Every row gives one point. Each copy is the shape, with its points in the same order, turned, moved and blurred by noise. Some copies are also mirrored. Which?

Shape, 7 rows:
[[  8  31]
 [-25 -34]
 [-35 -75]
 [ -6   1]
 [-69  -3]
 [ 27  -6]
 [ 31  19]]
Copy 1:
[[-35  22]
 [  4 -36]
 [ 42 -79]
 [-13 -16]
 [-38 -64]
 [  5  16]
 [-13  33]]
Copy 1 is: only turned
Copy 2, 7 rows:
[[  8  42]
 [-16 -31]
 [-20 -71]
 [  1   8]
 [-63  -5]
 [ 34   6]
 [ 36  30]]
Copy 2 is: only turned
Copy 3:
[[ -7 -17]
 [  3  60]
 [ 10  94]
 [  3  24]
 [-59  43]
 [ 23   3]
 [ 11 -15]]
Copy 3 is: mirrored
Copy 4, 7 rows:
[[-43  28]
 [ 31   4]
 [ 67  -4]
 [-11   9]
 [ 14  56]
 [-31 -16]
 [-42   1]]
Copy 4 is: mirrored

Shape, 8 rows:
[[-45 -12   3]
 [ 27 -28 -47]
 [ 46  68 -37]
 [ 19  -3  43]
 [ 57 -29  43]
 [ 35  32  14]
 [-27  -9  29]
 [-44 -10 -18]]
Copy 1, 8 rows:
[[-24  -4 -20]
 [ 51   1 -35]
 [ 49  75  13]
 [  3 -29  48]
 [ 46 -43  43]
 [ 30  31  48]
 [-20 -15  15]
 [-21   0 -36]]
Copy 1 is: only turned
Copy 2, 8 rows:
[[-56  -1  18]
 [  7 -44 -31]
 [ 77 -11  30]
 [ -8  48 -18]
 [  8  52 -59]
 [ 32  28   7]
 [-48  28   7]
 [-41 -20  29]]
Copy 2 is: mirrored

Shape (9 x 6):
[[ 11  -7  36 -46   5 -25]
 [-14  55 -41  25 -20  17]
 [-22 -47  54 -23  -3  -4]
 [-33  26 -27  16 -57 -32]
 [ 33 -42  55  12  45 -31]
 [-27  51 -21  23 -43  17]
 [-33  57 -34  -3  51 -48]
 [ 40 -41 -42   9  -5  -7]
 [ 43  10  50  13  13 -18]]
Copy 1, 9 rows:
[[ 30  -3  51 -14 -25  39]
 [-34  60  -9 -26  -9 -45]
 [  2 -46  71  -5 -30  16]
 [  8  43  27 -10  -9 -72]
 [  2 -52  40  32  42  43]
 [-38  59  25 -20 -28 -55]
 [ 14  29   7 -96  39 -15]
 [ 16 -13 -37  33  -2  -5]
 [-16  11  41  21  40  45]]
Copy 1 is: only turned
Copy 2:
[[ 10 -30  31 -54   5 -19]
 [-48  46  39   5   8  58]
 [ 15 -43 -26 -48 -14 -11]
 [-34  68   6  -4  -1   8]
 [ 59 -55   9   2  25 -12]
 [-43  47  19  -2 -18  56]
 [-14  31  40 -28  96  42]
 [-34 -26  32  47  10 -20]
 [ 49 -26  48  -7  -5  18]]
Copy 2 is: mirrored
Copy 3:
[[ 17  38 -14  -5 -12 -33]
 [ -1 -10 -16 -21 -11  90]
 [-10 -15   0  -6 -40 -56]
 [-45  18 -29 -15 -51  66]
 [  2  22  56  28   2 -42]
 [  1 -14 -28 -12 -40  81]
 [-26  31 -37  21  56  55]
 [-16  32  57 -58  -7  22]
 [ 31  36  37  29 -21   0]]
Copy 3 is: mirrored

Shape, 13 rows:
[[-49   9  -2  13 -15   3   9   8 -59]
 [-15  41   9 -20  25  44  -4 -16 -13]
 [-36   0 -11  28  -2 -21  -6  -3  10]
 [-56  13 -18 -27  18  20  14  30  -6]
 [ 13  25  -9 -61 -39   1  89 -55 -48]
 [  8  26  14  12  27 -49  28  -3  23]
 [ -9  -8 -34  39  48 -32  27  24   8]
 [121 -58  18 -10  13  52  26  31  15]
 [ -1  11 -48  -8 -58  52  16 -10 -13]
 [-34   0 -27   4  49 -26  13 -42  13]
 [-32  14   2 -19   0 -53 -21  10 -19]
 [ -9 -25  74 -32  -6 -12  63  51  -7]
 [-27  18  11 -54 -30  38  28 -41 -25]]
Copy 1:
[[-67 -16  -5  17 -11  30  -2  21  -9]
 [-34  24  18   2  -8  18  14 -43 -32]
 [-20 -17  -9  26 -15 -17   5   4  32]
 [-49  -5  22 -31 -16  21  22 -14  24]
 [-32 117 -16 -14 -19  47 -33  40 -27]
 [-11  42  13  19   6 -55  20  12  31]
 [-26  -5  -4  -8 -32 -60  44  33  20]
 [109  31  54 -24   1 -20  33  44 -63]
 [  6   6  10   1 -65  61 -37  14 -13]
 [-30  23 -53  -6 -21 -39  22 -14  18]
 [-41  -8   0   0  33 -25 -32   4  25]
 [-12  39  51   3  54  34  50  53  21]
 [-22  55  -6   1  -4  73 -19 -15 -22]]
Copy 1 is: mirrored
Copy 2, 13 rows:
[[-17  -2   3  18  -2  42 -62  19 -15]
 [-11  34  17 -12  36  42 -16 -31  -9]
 [-13 -13  11  39 -13   7 -13  -2  18]
 [ -9  15 -23  -3   6  55 -32 -20  40]
 [-84  65 -67 -17 -14   6 -14 -23 -78]
 [-26  50  12   5   9 -43   1  27  21]
 [-17   1  -9  15  36 -10   3  48  45]
 [ 54  -6 -24 -68  30 -21  85  37 -56]
 [  2   5 -46  41 -15  31  12 -37 -41]
 [-67   4  20  14  44 -16  -7 -15  36]
 [ -8   7   7   0  -8 -24 -69 -16  26]
 [ -6  41  -1 -65 -66   1  -3  32  10]
 [-50  32 -17 -11 -20  37  -5 -57 -42]]
Copy 2 is: only turned
Copy 3:
[[ 12  -9  37  13 -41 -15  -2  43 -21]
 [  9   9  25 -28   4  11 -47 -12 -23]
 [-14  25   3  32  -9  10  12  31   2]
 [ 17 -10  16   3 -13   5 -45  36  31]
 [ -9 -28  11 -42 -91 -53  -9 -75  -1]
 [-31  55   8  11  11 -47   3  -5  14]
 [  3  13  10  61  32 -35   5   9  23]
 [-51 -66  54 -43  99 -13  37 -53  27]
 [ 34 -32  15 -24 -35  35  36 -18  13]
 [-18  27 -22  52 -11 -11 -27 -13  -5]
 [-20  15 -26  -3 -17 -35  -3  56  -9]
 [-69 -16  70 -38 -13 -54 -18  33  47]
 [-14 -19  15 -43 -65  10 -30 -23 -15]]
Copy 3 is: mirrored
Copy 4 (13 x 9):
[[  3  24  15 -26 -25  45 -27 -29  -3]
 [ 10  14  31 -57  44 -14 -13 -29   1]
 [-19  20  -2  10  -1  29  -3 -13 -10]
 [-36   3  11 -52   0  29 -12  -2   2]
 [ 53  -6  19 -63 -66 -57  39 -61 -23]
 [ -3  51 -22   8  -7 -40  16  12  24]
 [-17  44 -55  -8   6  29  13  28  -8]
 [ 89 -77 -81 -14  26 -37 -27  15  31]
 [ 36 -41  31 -23  -5  14   4 -16 -51]
 [-34  38 -35 -11  24  -2  30 -29 -18]
 [-42  37  -4  -3 -27 -21 -48 -14 -17]
 [ -6 -18  -7 -30 -56 -28 -26   0  81]
 [  9 -25  36 -51 -11 -19   0 -57  -7]]
Copy 4 is: mirrored
